Each row of a before or after table is a point. The points were changed in one or more steps. Then noise was added and the rows were shuffled. The steps act on columns, c1 being the first. What was done? A step turns or swaps two columns, mirrors them in a line or flattens them onto one, adds a multiple of one to another, or multiplies or shifts one. Angles are multiples of 10 degrees, from the lower column toward the higher: turns from -170 to 170, lines from 10 to 170 but not 90. Use the fewest steps. Two steps may share a column if one is a turn and the other turns, adds or multiplies; they go together, in the order done. Otherwise the lowest column goes first.
In the rows, 128 means zero.

Before (10 x 3)
[[128 118 107]
 [ 69 144 146]
 [ 62 117 125]
 [134 137  66]
 [130 137 111]
 [128 137  75]
 [ 91 138 141]
 [ 98 120 133]
 [ 95 126 125]
 [139 138 102]]
After (10 x 3)
[[114 121 102]
 [132 136 107]
 [118 121  65]
 [178  95 146]
 [160 104 141]
 [160 125 133]
 [160 119 125]
 [123 119 111]
 [125 119  74]
 [192 116 125]]
Steps: turn c1 and c2 by 160 degrees

Before (12 x 4)
[[ 81 175 168 135]
 [132 140 146 129]
 [145 135 136 146]
 [ 98 108  93 106]
 [ 99 110  83 144]
 [116  88 122 109]
 [148 154 160 127]
 [ 82 200 140 134]
 [130 147 135 118]
 [ 84 188 155 142]
 [141 116 134 118]
 [114 108 131 131]]
After (12 x 4)
[[152 188  95 168]
 [123 140  85 127]
 [166 109  33 132]
 [133 147  74 119]
 [159 200  81 163]
 [151  88  61 121]
 [113 154 100 115]
 [124 117  73 111]
 [137 108  72 138]
 [159 176 109 163]
 [105 134  77 130]
 [140 110  24 158]]
Steps: mirror c1 and c4 in the line at 110 degrees; shift c3 by -60

Before (14 x 8)
[[145  88 140  81  91 176  48 120]
 [144  93 154 136 146 105 144 112]
 [145  95 122  89 108 166  54 109]
 [ 96 143 129 167  95 150 120 135]
 [129 101 152 147 164 115 124 102]
 [151 120 137 113 140 130 139 114]
 [144 139 137 166 132 111 131  99]
 [114 121 143 101 145 102 119 103]
 [ 86 146 102 134 102 149  65 167]
 [126 143  95 159 118 130  97 139]
 [142 170 120 168 135 158 122 124]
 [134 165 146 167 128 105 118 146]
 [151 123 151 149 104 141 118  63]
 [104 101 175 119 160 116 111 106]]
After (14 x 8)
[[132 103 136 114 142 128 140 113]
 [ 92 134 172 118 161 117 110 107]
 [124 171 102 132 104 148  68 169]
 [148 124 137 167 136 111 134  99]
 [114 137 142 100 148 102 124 102]
 [141 135  93 161 117 130  97 140]
 [104  94 140  85  92 177  46 119]
 [108  95 122  91 109 162  52 110]
 [123 163 131 165  94 152 118 137]
 [172 137 121 166 134 157 124 122]
 [164 142 142 164 128 104 116 146]
 [102 113 153 150 165 116 121 107]
 [107  99 153 137 143 105 145 111]
 [136 103 152 147 104 141 116  62]]
Steps: turn c1 and c2 by -60 degrees

Before (8 x 9)
[[188 177 165 160 158 156 140  74 135]
 [133  82 115 113  96 183  92 121 106]
 [ 89 130 110  95 115 130  86 130 113]
 [135 139 161 120 162 107 145 106 114]
 [118 127 131 125 172 127  94 120 101]
 [ 95 142 140 112 145 101 103 105  63]
 [151 135 145 178 139 136 132  88 133]
 [106 109  96 119 121 188 122 108 113]]
After (8 x 9)
[[132 187 116 114  94 184 137 135 124]
 [152 119 142 178 140 137 126 102 150]
 [119 146 131 128 173 128 157 136 122]
 [107 151  93 118 121 187 125 123 132]
 [ 96 129 142 112 145 101 157 146 113]
 [135 110 162 119 164 107 119 121 131]
 [187  81 165 158 156 157 141  93 156]
 [ 89 146 111  96 116 131 165 137 122]]
Steps: turn c2 and c7 by 150 degrees; flatten c8 and c9 onto the line at 140 degrees

Before (9 x 12)
[[ 81 130 122 111 127 110 124 154 107 131 187  86]
 [111  86 106 115  98 186 167 125 112 138  85 176]
 [ 99 106 124 129 107 188 129 120 119 171  68 143]
 [156 141 171 107  98  99 103 161 128 113 132 150]
 [132 119 137 136 120 103 128 125 130  97 112 132]
 [108 115 141 110 127 149 110 157 108 102 159  69]
 [102 129  97 126  94 145 113 145 138 108 161  84]
 [105 134 131  94 139 133 132 158 153 125 166  77]
 [135 143 173 147 118  97 126 197 134 105 135 136]]
After (9 x 12)
[[160 118 122 166 127 171 124 152 148 129 172  87]
 [129 136 135 120 119 102 127 125 130  96 141 132]
 [155 145 124 144 107 106 130 120 143 170  46 143]
 [136 135 141 154 126 166 110 157 150 102 124  70]
 [ 92 116 171 133  98 115 104 162 122 112 155 152]
 [150 130  98 142  95 163 111 145 121 108 130  84]
 [130 132 130 168 140 163 132 161 102 125 142  76]
 [132 115 173 109 118 119 127 200 118 107 158 136]
 [136 162 107 147  98 120 166 126 158 137  56 177]]
Steps: turn c1 and c4 by -150 degrees; turn c2 and c9 by -160 degrees; turn c6 and c11 by -60 degrees

Before (14 x 14)
[[147 130 121 160 115  94 117 159 106 110  90 126 151 140]
 [136  88 131 166 143 124 154 145 134 154 115 173 159  87]
 [147 116 124 129 122 159 149 117 126  97 161  96 130 122]
 [167 103 165 156 167 133 117 146 125 155  81 110 120 121]
 [116 105 139 163 109  96 149 121 159 109 114 166  79 125]
 [147 116 116  75 157 113 164 131 125 119  94 103 111 114]
 [ 95 107 181 114 129 140 165 117 135 178 133 103 120 127]
 [123  72 166 167 123 126 107 179 119 115 113 114 119 146]
 [139 116 187 113 129 128 120 147 114 116  92 149 111  99]
 [127 123 151 150 135  98  65 132 123 120 149 115 132 151]
 [129 142 131 126 131 119 165 142 126 155 150 148 100 129]
 [176  95 137 173 140  98 127 116 138 159 138 120 100  76]
 [149 104 140 127  91 128 135  98 120 143 126 154  94 132]
 [129  82 195 147 123 112 141 176 174 152 119 135 124 139]]
After (14 x 14)
[[136  82 174 147 125 114 138 232 173 183 119 134 120 176]
 [137 116 187 114 128 130 121 175 113 151  93 146 109 115]
 [108 105 149 116 128 140 173 148 135 201 133 105 119 135]
 [140 143 118 125 133 118 165 119 124 152 151 146  99 125]
 [169  95 120 176 142  98 110 183 137 157 135 123  99  96]
 [127 103 146 159 111  98 149 156 158 116 116 164  74 135]
 [152 116 139 130 123 158 143 137 126 100 160 100 129 123]
 [118  74 165 167 125 126 112 245 120 134 116 111 120 191]
 [105 125 151 151 137 101  73 133 120 134 148 117 134 153]
 [156 117 123  75 156 114 152 152 126 115  96 104 112 120]
 [151 105 128 128  90 126 127 135 124 145 123 151  96 135]
 [144  89 120 162 142 122 149 216 134 153 113 175 157 118]
 [158 103 147 155 164 136 106 182 124 173  82 110 117 143]
 [142 126 132 157 115  95 114 150 107 108  90 123 150 147]]
Steps: turn c1 and c7 by -20 degrees; add -1.5 times c2 to c8; turn c8 and c14 by 20 degrees; turn c3 and c10 by 30 degrees

Before (11 x 20)
[[112 118 101 120  73 179 118 117 153 120  73 172 149 113 120 136 172  97
  149 164]
 [116 154  81 102 143 147 175 147 105 132 113 150  82 121  94 132 133 139
  111 147]
 [144 139 110 130 133 153 149  71  98  89 111 113 130 141 131 189 129 134
  128 147]
 [ 83 110 127  89 122 168 178 143 174 134  98 158 120 114  56 120 158 111
  122 105]
 [117 111 190 117 151 147 128 138 132 105 136 113 100 147 144  93 120 112
  123  94]
 [ 99  86 186 115 180 130 150 153 147 151 139 123  78 182 162 135 106 133
  148  99]
 [166 135  63 106 146 176 144  99 110 111 105  99 140 126 130 136 125 121
  157 143]
 [144 134 107 141 104 163 146 114 118 101 121 120 154 106 147 160 126 161
  159 137]
 [127 133 116 116 114 187 100 124 169 118  93 138 154 105  80 150 161 137
  127 166]
 [ 80 110 127 134 188 119 132 130 111 125 155  90  97 154 150 122 118 127
  132  84]
 [151 157  98 124 151 195 138  87 107 111 111 133 133 102 140 167 175 147
  134 125]]
After (11 x 20)
[[ 98  86 147 112 181 139 152 188 148 151 137 123  77 181 160 136 104 133
  148  99]
 [ 84 111 116  90 121 154 179 138 175 136  97 159 121 114  57 121 159 111
  123 105]
 [118 111 160 117 150 152 127 182 132 104 137 112 102 147 144  93 120 114
  124  94]
 [144 139 158 129 136 153 149  78  97  87 112 114 131 143 133 189 130 135
  127 146]
 [112 120 120 120  73 156 119 101 154 119  72 170 148 111 120 138 173  97
  150 163]
 [151 157 141 124 151 170 137  78 107 111 112 134 134 100 141 166 176 147
  134 124]
 [143 136 125 141 104 165 146 104 118 101 121 119 154 106 149 160 128 161
  158 138]
 [ 78 111 126 136 189 125 132 130 110 126 155  89  96 154 149 121 118 126
  130  84]
 [165 134 108 106 144 178 145  60 112 110 105  99 140 127 130 136 125 119
  157 142]
 [116 152  83 102 143 145 175 104 104 130 114 151  82 121  94 134 133 138
  111 146]
 [128 135 124 118 113 170 100 116 168 116  93 137 154 104  79 151 161 139
  126 166]]
Steps: turn c3 and c8 by 50 degrees; add -0.5 times c17 to c6

Before (8 x 32)
[[123 149  91 149 121 114 141 130  73 133 102 136 122 135 135 121 150 155
  126 147 143 117 118 200 119 117  99 137 102 131 103 145]
 [181 134 110 122 169 174 120 104 127 154 171 124 113 129 152 124 146  92
  169 163  87 121 151 123  98 153 116 187 147 162 117 120]
 [137 129 140 152 164 150  94 136  94  72 126 113 123 164 125 113  91 107
  112 162 157  95 123 156 150 148 100  99 139 181 146 110]
 [130  80  90  92 143 100  72 148 100 117 176 143 119 113 163  71 103 147
  151 115 126 126 125 157 115 104 147 101  97 159 147 139]
 [161  96  82 118 119 104 148 104 139 152 101 114  96 168  96 136 111 164
  141 121 111 124 134 127 153 144  93 168  97 151 145 130]
 [169  85 121 101 143 171 106  71 153 150 126 174 129 126 146  77 134  89
  112 139 158 106  91 113 100  88  91 171  88 125 121 164]
 [179 158 115  95 164 138 150 141 129 149 106 116 129 150 123 146  68 153
  155  97  97 158 134 157  99 100 109 121 143 113 114 107]
 [ 91  90  77 151 162  91 110  73 139  81 158 122  94  99 143 107 143 136
  118 129 150 109 118 129 127 145 153 138 143 159 121 167]]
After (8 x 32)
[[120 148  88 151 119 115 140 133  71 134 101 134 122 132 134 119 150 152
  141 151 124 119 117 198 120 116  99 134 104 129 101 136]
 [173  87 125 101 145 172 108  71 157 150 126 178 130 129 143  80 133  92
  155 136 113 105  91 108 102  86  90 173  91 126 125 145]
 [181 131 111 123 168 174 117 103 130 151 171 121 113 131 151 126 146  90
   87 167 169 127 149 126  97 153 116 189 144 164 121 127]
 [132  80  87  87 143 100  74 147 102 118 175 145 117 111 159  70 102 151
  125 117 152 129 128 160 116 106 148  99  98 160 150 132]
 [165  95  81 118 121 102 147 106 138 156 100 117  96 164  99 134 111 162
  112 119 139 127 131 129 152 144  94 167 103 151 147 128]
 [136 125 139 150 164 153  94 136  92  74 126 111 121 162 122 113  85 109
  157 166 109  94 125 158 152 150  99  99 141 182 143 121]
 [179 161 116  96 164 138 150 142 129 149 105 115 125 151 125 151  71 153
   98  98 156 160 134 156  95  99 107 122 145 112 114 119]
 [ 91  91  74 153 161  90 109  72 141  83 157 122  91  99 143 106 141 137
  152 130 118 111 117 130 128 146 150 139 141 158 120 143]]
Steps: swap c19 and c21; multiply c32 by 0.4

Before (13 x 48)
[[124 125 169 134 102 170 114 165 132 152  78  97  89 149  84 111 110 141
  128 186  86 133 183 103 161 107 113 178 113 139 146  92 142 136 171 145
  154 106 159 149 110  85 118 126 113 172  94 101]
 [130 101 125 115  83 108 113 105  95  94  76 120  90  96  81 107  95 172
   97 119 123 132 142 104 144 152 100 168 115 128  82 116 149 141 150 104
  126 108 113 153  94 101  95 108 123 176 146 172]
 [147 151 136 152 143 163 145  96 141 152  93 164 143 114 126 124 155 112
  171 134 108  90 118 141 155 154 131 115 154 137 126 137 118  96  97 133
  190 107  85 138 136 116 115 153 112 126 136 152]
 [106 148 135  90 150 139 157  86 164 107 107 122  92  83  93 155 154 182
  177 142 145 135 141 112 136 123 100 174 127 125 149 100 133 168 115 156
  165 163 153 101 157 145 124 150 154 121 137 105]
 [136  85 122 103 157 109  91  84 157 142 105  82 152 129 136  90 134 110
  177 159 136 116  99  97 122 157 159 132 129 115 124 108 117 142 141 120
  171 157 169 157 103  74 164 141 167 100 127 106]
 [142 128 138 145 144 188 118 139 162 144 146 149 153 126 112 125  70 107
  158 130 143 102 153 130 156 128 168 130 115 183 117 112 124 114 163 138
  121 147 115 116 142 143  95 102 154 122 154 154]
 [122 156 146 136  95 124 143 165 106 111 112 112 163 157  99 121 147 119
  178 145  97 126 112 139  94 158 170 110 134 140 131 115 128 173 131 129
  109 119  85 139  99  64 122 158 141 130 155 178]
 [111  83 144  74 136 119 107  88 129 132  76  93 123  89 138 121 113 101
  100 191 126 105 138 167 101 114 123 151 150 118 129 103 168 165 175 121
  142 131 107 131 143 111  92 166 109  99 121 165]
 [116 101 130 116 150 184 163 160 103  91 138 131 132 130 105 162  74  97
  123 184 115 111  99 124 120 125 165 153 106 104 149  77 131 153 162 152
  178 186 154 158 144 106 173  90 151 148  98 148]
 [127 160 143  96 161 132 119  92 137  89 146 136 136 108 127 161 156 116
  109 179 122 115 177 131 102 110 162 179 107 110  86 113 161 115 142 118
  110 115 138 142 166  98 129 107 157 150  89 110]
 [141 136 102  97  86 114 141 116 165  98  98  95 115  73 137 157  75 114
  100 169  91  83 140 156 147 102 113 103 122 125 123 137 177 151 110 147
  130 186 108 183 172 146 125 121 121 130  96 121]
 [147 155 115  96 129 113 143 154 178 165 144 158 129 133  97 109 145 149
  138 117 113 117 142 148 133 141 147  96 135 107 127 148 130 122 139 186
  138 113 104  99 125 131 173  86 133 128 145 179]
 [ 98 145 115 139 102 182 110 129 177 123 137 146 167 128 125 104 102 161
  130 156 139 101 104 148 114 137 134 127 104 169 124 149 182 134 126 158
  106 168 115 107 100 147 103 101 181 133 140 111]]
After (13 x 48)
[[129  85 124 115 100 109 114 106  94  93  75 150  90  98  81 108  96 172
  162 120 120 134 140 103 142 152 101 169 113 129  83 117 149 140 150 107
  127 107 113 153  94 100  96 108 121 170 110 173]
 [137 158 123 103  85 110  88  85 158 142 106 162 152 131 137  90 134 109
   79 158 142 117  99  96 122 156 158 133 130 112 122 108 116 142 130 116
  171 156 168 157 105  74 164 141 164  87 115 105]
 [147 143 138 151 152 165 145  97 143 152  95  92 144 113 125 123 154 112
   85 136  96  90 118 142 154 152 130 116 154 138 126 138 115  96 129 133
  192 104  86 137 139 117 115 155 113 139 161 151]
 [123  95 147 136 157 123 143 162 106 110 112 145 163 155 100 122 147 117
   79 145  77 126 112 138  95 158 170 112 135 140 134 116 129 173 154 129
  109 118  87 139  98  64 122 158 142 122 131 178]
 [107 151 137  89 149 141 158  85 165 107 107 132  93  83  94 156 154 183
   80 142 155 135 141 109 136 125 101 175 127 126 149 102 134 169 136 159
  164 162 155  99 159 146 123 150 154 120 140 105]
 [141 145 137 143 126 188 118 139 161 144 146 107 153 124 113 123  68 109
   98 132 150 101 151 128 158 127 167 129 114 184 117 112 124 115 161 136
  119 147 115 116 144 142  95 102 154 130  97 153]
 [126 162 144  96 159 132 117  92 135  89 146 128 137 108 127 162 156 115
  147 180 118 116 177 133 104 110 160 177 107 109  87 111 159 115  92 117
  110 115 139 143 166  98 128 108 157 151 106 109]
 [126 102 169 135 124 172 113 165 132 153  80 172  89 150  84 109 109 141
  128 186  60 133 183 105 160 109 113 177 112 139 146  93 141 136 101 147
  154 107 159 149 111  85 117 127 113 161  80 102]
 [111 136 143  73  83 119 106  88 128 132  76 150 122  87 140 119 113 101
  156 192 126 103 139 164 101 114 124 150 151 118 127 105 169 164 128 120
  140 130 106 130 141 113  91 167 108  88  80 165]
 [147 129 118  97 154 115 144 154 179 165 143 100 127 134  96 108 142 149
  119 116 104 117 141 149 134 141 147  95 133 108 127 146 129 122 145 186
  139 112 104  99 127 131 170  86 134 138 121 178]
 [115 152 132 117 100 184 162 162 104  90 137 130 133 132 104 160  75  96
  134 184 108 113  99 125 119 125 167 153 105 104 148  76 131 152 106 154
  176 188 153 159 144 106 172  91 149 148  88 149]
 [ 98 101 114 138 146 182 109 128 178 125 138 114 168 128 124 104 100 160
  125 156 146 102 105 147 113 135 133 128 105 167 123 149 180 135 141 158
  107 167 115 109 100 148 102 103 183 138 131 114]
 [140  88 103  96 135 115 143 115 164  98 100 160 114  73 137 156  74 114
  156 169  67  83 138 155 148 100 113 105 122 126 126 136 177 152  93 149
  129 187 106 184 172 145 125 122 121 117 141 119]]
Steps: swap c2 and c5; mirror c12 and c46 in the line at 80 degrees; multiply c19 by -1; multiply c21 by 1.6; turn c35 and c47 by -80 degrees
